Rows are points. To make a cloud, some directions were put in groups of two or more. Within a group, all points are equally far from the middle, so they leave a hole (a ring in 2 directions, a hollow ball in 3). The other directions are filled evenly. Then the cloud was stretched, turned, moved and blurred a little. How many holes are there, and how many directions does each take, smallest first?

Cloud, 13 rows:
[[.05, -.45],
[-.30, -.26],
[-.03, .57],
[.16, -.48],
[.47, -.16],
[-.21, -.12],
[-.15, -.23],
[.11, .46],
[-.05, .28],
[.26, .27],
[.10, -.65],
[.23, -.11],
[.40, .04]]
Holes: 0

Cloud (22 x 3):
[[-.21, .26, -.13],
[.01, -.13, -.55],
[.41, .16, -.11],
[.10, .21, .28],
[-.43, -.10, -.08],
[.36, -.55, -.05],
[-.23, -.38, .28],
[-.10, -.60, .02],
[.44, .12, .00],
[.28, -.28, .39],
[.13, .07, -.49],
[.12, -.55, .26],
[-.03, -.31, -.51],
[.31, -.17, -.46],
[.42, -.20, -.37],
[.31, .20, -.25],
[.29, .03, -.43],
[.06, .33, -.09],
[.15, -.64, .01],
[.48, .04, .08],
[-.41, -.08, -.20],
[.11, -.64, -.06]]
Holes: 1 (3)

Cloud, 21 rows:
[[.38, .22, -.21],
[-.43, .10, .23],
[-.17, -.50, -.07],
[-.24, -.61, -.36],
[-.23, -.37, .18],
[.20, .43, .06],
[-.23, .29, -.21],
[.54, .30, .23],
[-.16, .27, -.31],
[.28, .41, .05],
[.36, -.32, .21],
[-.26, .21, -.40],
[.53, .19, .05],
[.10, -.57, -.23],
[.51, .16, -.03],
[.21, .41, .01],
[-.27, -.34, .17],
[-.49, -.30, -.18],
[-.41, .17, -.12],
[.42, -.29, .18],
[-.44, .09, .10]]
Holes: 1 (2)

Cloud (28 x 4):
[[.37, .22, -.36, .08],
[-.04, -.38, .29, .37],
[.09, -.59, -.21, .01],
[.02, .38, .20, -.15],
[-.39, .45, -.27, .39],
[-.56, .21, .28, .26],
[.37, .21, -.01, -.24],
[-.41, .40, -.24, .34],
[.33, .24, -.09, -.19],
[.33, .27, -.09, -.03],
[.13, .35, -.42, .03],
[.36, .00, .25, .36],
[.33, .27, .41, -.12],
[-.21, .29, .12, -.16],
[-.12, .14, -.51, -.29],
[-.13, -.43, -.36, .44],
[.35, .23, -.08, -.18],
[-.42, -.15, .49, -.19],
[-.14, -.42, -.30, .43],
[.32, .28, .43, -.10],
[-.51, -.11, -.06, .37],
[.38, .05, -.43, .53],
[.29, .07, -.38, .75],
[-.20, .18, .01, -.31],
[-.33, -.08, -.12, -.26],
[-.53, -.10, .19, .44],
[.44, -.01, -.12, .25],
[.19, -.42, .37, .15]]
Holes: 1 (2)

Cloud:
[[-.20, .54, -.21, .20],
[-.04, .19, .45, .42],
[-.26, -.06, .39, .11],
[.24, .43, -.41, .20],
[.05, .57, -.01, .46],
[.42, .27, -.01, .51],
[.15, -.02, -.42, .45],
[-.11, -.24, -.08, -.30],
[.05, -.36, -.17, .41],
[-.05, .03, .55, .01],
[-.18, .09, .40, .38],
[-.31, -.11, -.23, .41],
[.37, .05, .16, .54],
[.13, .29, -.50, .08],
[.48, -.28, .09, .28],
[.00, .42, .20, -.31],
[-.26, .53, .05, .28],
[-.06, .66, .03, .00],
[-.28, .43, .26, .18],
[-.06, -.24, -.14, .54],
[-.21, .59, -.10, .12],
[.21, .18, .46, .41],
[.25, -.14, .45, -.18],
[.39, -.36, .09, .24],
[-.08, -.25, .24, .42],
[-.11, -.43, -.20, .24],
[-.28, -.11, -.20, -.20],
[.43, .50, .20, -.12],
[.57, .32, -.06, .24]]
Holes: 1 (4)

Cloud:
[[.57, .11, .25, -.37, -.10, -.40],
[.07, -.25, .13, .16, -.63, .09],
[-.20, -.37, -.16, .37, .12, .34],
[.08, .17, .28, .38, .10, -.44],
[.37, -.18, .53, -.03, .08, -.20],
[.25, .02, .20, -.65, .05, .13],
[-.16, -.21, -.20, -.45, .45, -.54],
[-.10, .12, .49, .21, -.04, -.16],
[.16, .09, -.27, .23, -.07, -.45],
[.32, -.24, -.22, -.04, -.14, .47],
[.21, .43, .35, -.46, .16, -.02],
[.34, -.05, .45, -.35, .51, -.57],
[-.17, -.01, .54, .01, .15, -.57],
[.34, .47, -.03, -.07, .29, -.54],
[-.31, .08, .20, .13, -.55, .37],
[-.18, -.34, -.15, .30, .00, -.13],
[.30, .04, .62, -.05, -.14, .23],
[.04, .63, .10, -.23, .06, -.30],
[.14, .45, .41, -.23, .37, .23],
[-.16, .21, -.50, -.22, -.24, .10],
[.52, .05, .28, -.40, -.13, .14],
[-.17, .56, -.09, -.21, .13, -.07],
[.20, .43, -.16, .07, -.05, .32],
[.48, .35, .18, -.25, -.12, .11],
[.24, -.18, -.26, -.11, .32, .24],
[.39, .18, .30, -.57, .11, -.31],
[-.16, .06, .41, .17, -.16, -.25],
[-.25, .38, .48, -.07, .40, .44],
[.37, -.20, -.26, -.15, -.02, .12],
[-.32, -.17, -.04, .27, .07, -.43],
[.34, .06, .51, -.33, .28, -.33],
[.07, .31, .59, -.02, -.13, .16],
[-.21, .15, .52, -.19, .70, .26],
[.11, .04, .35, -.61, .27, -.47],
[.06, .46, .48, .08, .60, .25],
[-.38, .42, .00, -.33, -.39, -.08],
[.12, .08, -.19, -.49, .57, -.45],
[-.43, .40, -.07, -.18, -.07, .03],
[.12, .21, .62, -.18, .37, -.46],
[-.39, .28, .26, -.22, .01, -.33],
[-.02, .25, .33, .28, -.39, .48],
[.00, -.07, .30, -.60, .11, .15],
[.19, -.24, -.26, -.18, .17, .41],
[.33, -.35, .06, -.22, .26, .17],
[-.34, .42, -.08, -.12, .58, -.19],
[.29, -.02, -.03, -.63, .21, -.29]]
Holes: 1 (4)

Cloud:
[[.12, .56, .42, .03, .31, -.53],
[.03, -.02, -.34, -.46, .34, -.01],
[-.35, -.12, .06, .50, .23, -.39],
[-.28, -.17, .52, .17, -.36, -.05],
[.45, -.44, -.10, -.45, -.50, .12],
[.44, -.24, -.10, .16, .09, -.14],
[.10, -.12, .24, .18, .31, -.03],
[-.56, -.12, .10, -.45, .00, -.17],
[-.20, .31, .35, -.77, .24, .23],
[-.59, .30, .12, -.22, -.46, .33],
[-.56, .07, .08, -.34, .37, -.15],
[.02, .25, -.27, .04, -.28, -.06],
[.19, -.39, -.38, -.05, -.20, -.04],
[-.27, -.21, -.17, .13, -.31, .28],
[.30, .25, .15, .22, .07, .72],
[.09, .25, -.50, -.51, .22, -.19],
[-.55, -.32, .05, .26, -.17, .43],
[-.28, .10, .42, .34, -.61, -.21],
[.13, .04, -.59, -.43, .37, .15],
[-.33, .14, -.09, -.36, -.79, .03],
[-.41, .09, .23, .25, .20, .75],
[.16, .52, -.32, .10, .06, .23],
[-.21, .05, -.57, -.16, .22, .12],
[.23, -.17, .20, .06, -.30, .04],
[.33, -.08, -.33, -.14, .16, .47],
[-.42, .33, -.23, .02, .07, -.37],
[.00, -.06, -.33, -.17, .05, .03],
[.19, .28, -.32, .21, -.30, .08],
[.17, .32, -.14, .00, -.12, .51],
[.14, .30, .31, .37, -.11, .48],
[.15, -.47, .29, .05, .51, -.12],
[.00, .05, -.34, .18, -.07, .55],
[-.59, .62, .47, .09, -.13, .28],
[-.39, .55, -.58, -.05, -.15, .11],
[.20, .37, -.39, -.37, .28, .10],
[-.46, .06, .28, -.50, -.15, -.14],
[-.48, -.11, .03, .47, .25, .27],
[.01, .06, .57, -.06, -.49, -.06],
[.24, .16, -.16, .10, .22, .19],
[-.05, -.01, -.17, -.07, .14, .10],
[.12, .00, .14, .08, -.22, .34],
[-.26, .44, -.16, -.08, -.45, -.21],
[.06, -.55, .32, -.13, .37, -.17],
[.13, -.01, .36, -.60, .15, .15],
[-.09, .08, -.50, .57, -.08, -.26],
[.15, .21, .39, -.39, .03, -.26],
[-.36, -.06, .05, -.16, -.37, .46],
[-.33, -.20, -.59, -.04, .04, .44],
[-.32, -.33, -.37, -.13, -.37, .24],
[-.07, .24, -.18, .18, -.12, .69],
[-.30, -.10, -.66, -.04, .02, -.17],
[-.53, .09, .05, .73, -.10, .48],
[-.15, -.32, -.22, -.18, .04, .17],
[-.46, -.14, -.21, -.28, -.61, -.09],
[.02, .58, -.09, .19, .24, -.41],
[.12, .30, -.49, -.09, .13, -.09],
[.12, .32, -.17, .05, -.36, -.72]]
Holes: 0

Cloud, 79 rows:
[[-.48, -.21, -.43, -.10, -.20, .22, -.13, .01],
[-.47, .30, .42, .21, -.37, -.42, -.31, .34],
[-.58, -.23, .42, -.03, -.34, .05, .33, .01],
[.09, -.24, -.31, -.52, .12, -.19, .06, .22],
[.15, -.35, .35, .15, .03, .14, .13, .36],
[-.13, .08, -.15, -.30, -.14, .59, .13, .31],
[-.41, -.44, -.20, .01, .00, .24, .15, .45],
[.00, .20, .27, .21, .03, -.20, .23, .10],
[-.43, -.49, .41, -.09, -.14, .24, -.01, -.01],
[-.03, -.36, -.25, -.23, -.65, .31, .25, -.27],
[-.06, -.27, .34, -.11, .15, .31, -.26, -.04],
[-.28, .02, -.01, -.22, -.34, -.30, -.36, .01],
[.07, -.36, -.40, -.05, -.07, .30, -.20, .17],
[-.13, .32, -.23, -.13, -.69, .65, -.33, .21],
[-.43, .27, -.25, .56, -.30, .24, .00, .07],
[.46, .51, -.37, .29, -.49, .24, .11, .67],
[.11, -.26, .05, -.39, .17, .17, -.24, -.09],
[-.43, .32, .16, .26, .32, -.16, -.45, .44],
[-.38, -.33, .11, .46, -.04, .16, -.14, -.23],
[.48, .23, -.13, -.50, .00, .48, .39, .08],
[.08, .08, -.11, -.29, -.58, -.53, .00, .20],
[.43, .28, .29, -.48, .16, .39, -.14, .21],
[.06, .38, -.07, -.03, -.07, -.06, -.22, .20],
[.13, .59, .10, .54, -.45, -.12, .38, -.30],
[-.42, .14, .31, .00, -.43, -.10, -.11, -.29],
[.16, .37, .15, .36, -.24, -.01, .28, -.01],
[.13, .43, -.36, -.12, .01, -.04, .07, -.06],
[.04, .51, -.01, .04, -.56, .15, -.16, .41],
[-.50, -.27, .39, .40, .16, .61, -.13, -.12],
[-.25, -.34, .29, .13, -.40, .25, .43, -.02],
[-.30, .28, .11, -.44, .17, -.16, -.45, .19],
[.04, -.38, -.13, -.10, .10, -.06, .02, -.42],
[-.19, .22, .21, .43, -.21, .58, -.24, .02],
[-.41, -.51, .17, .19, -.51, .54, .14, .14],
[-.46, -.44, .60, .26, .02, .05, -.01, .56],
[.36, -.19, -.10, .35, -.43, .20, -.16, .76],
[-.09, .56, -.11, -.17, -.37, .34, .12, .43],
[-.05, -.46, .40, -.09, .14, .35, -.27, .56],
[-.35, -.06, -.13, .15, -.11, .07, -.45, .55],
[-.21, .06, -.43, -.42, -.25, .52, -.40, .43],
[.33, .01, .06, -.18, .03, -.05, -.39, .36],
[.02, .25, -.36, .00, -.45, -.05, .00, .44],
[.45, .34, -.08, .22, -.53, .56, .23, .10],
[.01, -.44, -.06, -.19, .04, .29, .29, -.27],
[.31, .27, .37, .22, -.33, .08, -.08, -.01],
[-.30, -.07, .51, -.32, -.14, .45, -.40, .09],
[.02, .24, .12, .29, -.10, -.04, -.02, -.03],
[.45, .44, .01, .60, -.27, -.04, .07, .03],
[-.04, -.46, -.41, -.21, -.57, -.24, -.05, -.24],
[-.01, .19, -.43, .00, -.13, .32, -.21, .28],
[-.50, -.15, -.32, -.50, -.25, -.39, -.17, .19],
[.22, .03, .36, -.15, -.59, .36, -.05, -.35],
[-.04, .07, .43, .01, .12, .43, -.33, .29],
[.07, .26, .44, .36, -.12, .11, -.01, .15],
[.12, -.27, .00, .54, .06, .46, -.10, -.12],
[-.17, .00, -.26, -.23, -.29, .36, .06, .23],
[-.04, .30, -.43, .54, -.32, .01, .28, .20],
[.24, .30, -.27, -.12, -.51, .38, -.24, .27],
[.27, .22, .51, .00, -.42, .00, -.18, .49],
[.02, .02, -.03, .16, -.26, -.22, .02, .16],
[-.36, .01, -.07, -.28, -.60, .11, .50, -.30],
[-.20, .23, .43, .15, -.19, .53, -.48, .32],
[.21, .18, .29, .45, .10, -.34, -.60, .06],
[-.06, .55, .33, .43, -.61, .45, .10, .15],
[-.34, .52, .53, -.22, -.35, .04, .12, -.54],
[.06, .32, -.45, -.01, -.33, -.23, .48, -.19],
[-.03, -.22, -.21, -.25, -.83, .46, .53, -.07],
[-.05, -.13, .36, .08, -.83, .24, .20, .52],
[-.05, .35, -.49, .26, .17, -.13, -.28, .39],
[-.10, .34, .19, -.12, -.70, .05, -.57, .23],
[.27, .29, -.31, -.24, -.60, -.15, -.46, -.03],
[.46, .34, .40, .18, -.12, .16, -.31, .51],
[.07, -.22, -.58, -.19, -.40, -.25, -.15, .36],
[.42, -.11, .04, -.02, -.30, .32, .01, -.27],
[-.16, .17, .48, -.16, -.04, -.19, .06, .02],
[-.04, .30, .72, -.26, -.68, .29, .23, .10],
[-.45, .51, .02, -.56, -.07, -.24, .28, .22],
[.00, .41, .12, -.46, .01, .14, .33, .06],
[-.35, -.24, -.31, .41, .05, .53, -.10, .10]]
Holes: 0
